Rows are points. Two turns around zero, p and q, are shown by what they do to some points. Where does a point land after both, in the order given? Backwards means that the second turn is done in reverse. Each puzzle has new turns, and all numbers are rounded.

Turn p:
[-2.0 -3.0] -> [-3.5 -0.9]
[4.9 0.6] -> [ 4.1 -2.8]
[-0.4  3.1] -> [1.8 2.6]
[-2.5 -0.7] -> [-2.3  1.1]
Turn q:
[-0.9 -1.3] -> [-0.9 -1.3]
[ 0.0 -1.7] -> [ 0.0 -1.7]
[3.1 6.4] -> [3.3 6.3]
[-1.9 -0.5] -> [-1.9 -0.4]
[-0.2 -2.9] -> [-0.3 -2.9]
Where do these land?
p, then q backwards: [0.0 1.7] -> [1.1 1.3]
p, then q: [ 4.2 -3.6] -> [ 0.6 -5.5]
q, then p: [-0.9 -1.1] -> [-1.4 -0.2]
p, then q: [-3.3  3.0] -> [-0.3  4.4]

Turn p:
[ 0.7  3.5  0.0 -1.9] -> [0.4 3.6 1.6 0.6]
[ 0.2  0.2 -1.1  2.4] -> [-0.7 -0.2 -2.1  1.4]
[-1.2  0.8 -5.2 -1.5] -> [-0.9  3.3 -3.1 -3.2]
[ 3.7 -4.2  5.8 -0.7] -> [ 4.8 -5.3  3.7  1.3]
[-3.4 -0.2  0.4  1.8] -> [-3.6 -1.4 -0.1  0.0]
Turn q:
[-0.1 -3.3  2.8  1.5] -> [-2.1 -2.8  2.9  0.0]
[ 0.6 -1.7 -9.4  1.2] -> [-0.1 -2.6 -9.1  1.8]
[-0.4  2.1  0.2 -2.0] -> [ 1.2  2.3 -0.1 -1.3]
[ 1.5  0.4  2.4 -3.0] -> [ 2.3  0.3  2.2 -2.6]
[-2.8  1.0  1.7  1.0] -> [-2.3  2.2  1.5  0.4]
[1.1 1.5 2.3 1.4] -> [1.0 0.7 2.5 1.7]
Where do these land?
q, then p: [-2.6  1.7 -1.4  0.0] -> [-2.0  2.7 -0.7  0.2]
p, then q backwards: [-2.8 -2.1  4.1 -1.5] -> [ 0.5 -3.8  4.1  0.1]
p, then q backwards: [ 3.4  3.2 -2.2 -2.3] -> [ 0.2  5.4 -0.3 -1.5]
p, then q: [ 2.2 -0.2  4.0 -1.7] -> [ 1.2 -2.1  4.1  0.9]
p, then q: [-3.2  3.0 -2.9 -1.0] -> [-0.6  5.1 -1.3 -1.0]
p, then q: [ 3.1 -3.0 -0.9  0.5] -> [ 2.2 -3.4 -1.7  0.1]
p, then q backwards: [-0.2 -2.6 -0.7  6.0] -> [ 0.8 -3.3 -4.7  3.1]

Turn p:
[-2.1 -1.2  0.6  3.6  2.6  0.1 -0.4 -3.2] -> [-2.5 -0.2 -0.6  3.2  3.2  1.4 -0.3 -2.7]
[ 2.2  0.1 -0.2 -1.4  1.3 -4.7  0.6  5.0] -> [ 1.8  0.2 -1.9 -0.9  0.5 -4.4 -2.3  4.8]
[-3.7 -4.8 -2.0 -0.1  1.3  2.0 -2.3 -2.7] -> [-5.4 -1.6 -2.3 -1.7  1.0  3.0 -0.3 -2.9]
[-0.5  2.6 -2.2 -0.1  5.0  1.7 -3.2 -4.0] -> [ 1.2  2.6 -1.5 -1.7  4.3  2.0 -1.0 -5.4]
[ 0.0  1.8 -1.6 -0.1 -3.0 -1.4  3.9  4.9] -> [ 2.0  1.2 -1.9  1.5 -4.9 -2.7  1.2  3.6]
[-1.5  1.0  4.2 -2.7 -4.2 -1.2  2.8  4.7] -> [-1.3  1.8  3.6  0.0 -4.4 -3.7  1.7  4.9]
[ 3.4  0.0  1.3 -0.4  0.4  3.4  1.8 -1.7] -> [ 2.3 -0.7  1.8 -0.2  1.5  3.2  3.0  0.9]
[ 2.0  1.4  0.6 -1.9 -4.1 -3.3  2.1  0.1] -> [ 2.5 -2.3  1.9 -0.2 -2.6 -4.2  1.6  1.0]
[ 0.1 -0.8 -0.6  3.2  0.9  3.4 -5.3 -3.1] -> [-0.6 -0.8  0.9  0.2  1.6  5.2 -3.5 -4.1]
Turn q:
[ 2.3  0.4  1.1 -3.4 -0.6  1.1  1.9 -3.6] -> [ 0.4  1.0 -1.1 -2.7 -3.8 -1.0  2.6 -2.2]
[-0.2 -3.6 -2.6 -2.5 -3.8 -4.4  3.3 -1.8] -> [-0.8 -1.8 -2.3 -0.2 -2.6 -5.2  3.1  4.6]
[-2.4 -3.3 -1.2 -2.5  0.0  3.1 -0.3 -2.1] -> [ 0.2 -2.5 -2.8 -3.0 -1.1  3.0  1.7  1.5]
[ 4.4 -2.4  2.9  3.4  0.7 -2.2 -1.6  2.9] -> [ 5.7  0.0  2.5  2.9  0.4 -2.1 -3.2 -0.1]
[-3.5 -1.7  2.7  3.6 -1.7  4.0 -4.5 -0.7] -> [ 0.2 -4.2  2.7  1.4 -1.2  6.6 -1.9  0.4]
[-1.9  4.5  2.4  1.8  4.2 -2.0  2.6  2.1] -> [-1.4  1.6  2.5  2.0  5.5 -1.1  2.0 -4.0]
[-0.6  2.4 -3.5  0.3  1.2 -3.2 -2.2  0.9] -> [-3.3  0.2 -1.5  0.8  2.4 -2.2 -3.4 -0.1]
[-2.0  3.9 -0.6 -4.3  0.4 -0.6  2.5  2.0] -> [-3.6  2.7  1.0 -3.6  2.6 -1.6  2.3 -0.2]
[ 4.0 -0.2 -1.1  3.6 -0.4  4.2 -1.7  0.3] -> [ 2.7  3.0 -0.9  2.3 -2.3  3.6 -3.2 -0.1]
Where do these land?
p, then q: [-0.1  0.2 -1.4  3.2  0.6 -6.6 -1.4  0.9] -> [-0.1 -3.6 -1.9  3.1  0.9 -2.7 -5.0  0.4]
q, then p backwards: [-1.0 -1.4  2.5  1.2  3.7 -1.2 -1.3  2.2] -> [ 3.6  0.4  0.8  1.0  1.8 -1.4 -1.3 -3.2]
q, then p: [ 3.0 -3.9  3.2 -1.2 -0.1 -1.3 -3.5  2.7] -> [ 1.9 -3.4  3.0 -3.2  2.0 -0.4 -3.0  3.0]
q, then p: [ 0.7 -0.9 -1.2  2.1  0.1  1.9 -0.7 -2.8] -> [ 0.7 -1.5 -0.9  0.7 -2.3  2.8 -0.2 -1.5]
p, then q: [ 1.3 -3.6  2.3  2.2 -1.4  0.3  0.3  4.7] -> [ 1.5 -0.1  3.3  0.3  2.7  2.5 -2.4  4.0]
p, then q: [-1.3  0.1 -0.9  1.7 -0.3 -1.2 -4.4  3.6] -> [-2.4 -1.9  1.2 -0.9 -0.7  1.0 -5.1  0.5]
q, then p backwards: [ 2.2  3.7 -2.1 -3.1  0.4  4.3  3.8 -1.6] -> [-4.8  2.6 -2.5 -3.2  1.8  4.1  1.1  0.8]
p, then q: [-2.3  5.1  0.4 -1.1 -2.3  0.8  2.6 -5.4] -> [-0.8  0.4  0.3  3.0 -4.2 -2.4  5.4 -3.5]
q, then p: [-2.6  0.7 -2.6 -5.0 -0.7  3.0  4.6 -4.2] -> [-0.7  1.7 -3.7 -1.5 -4.5 -1.6  6.7 -0.6]
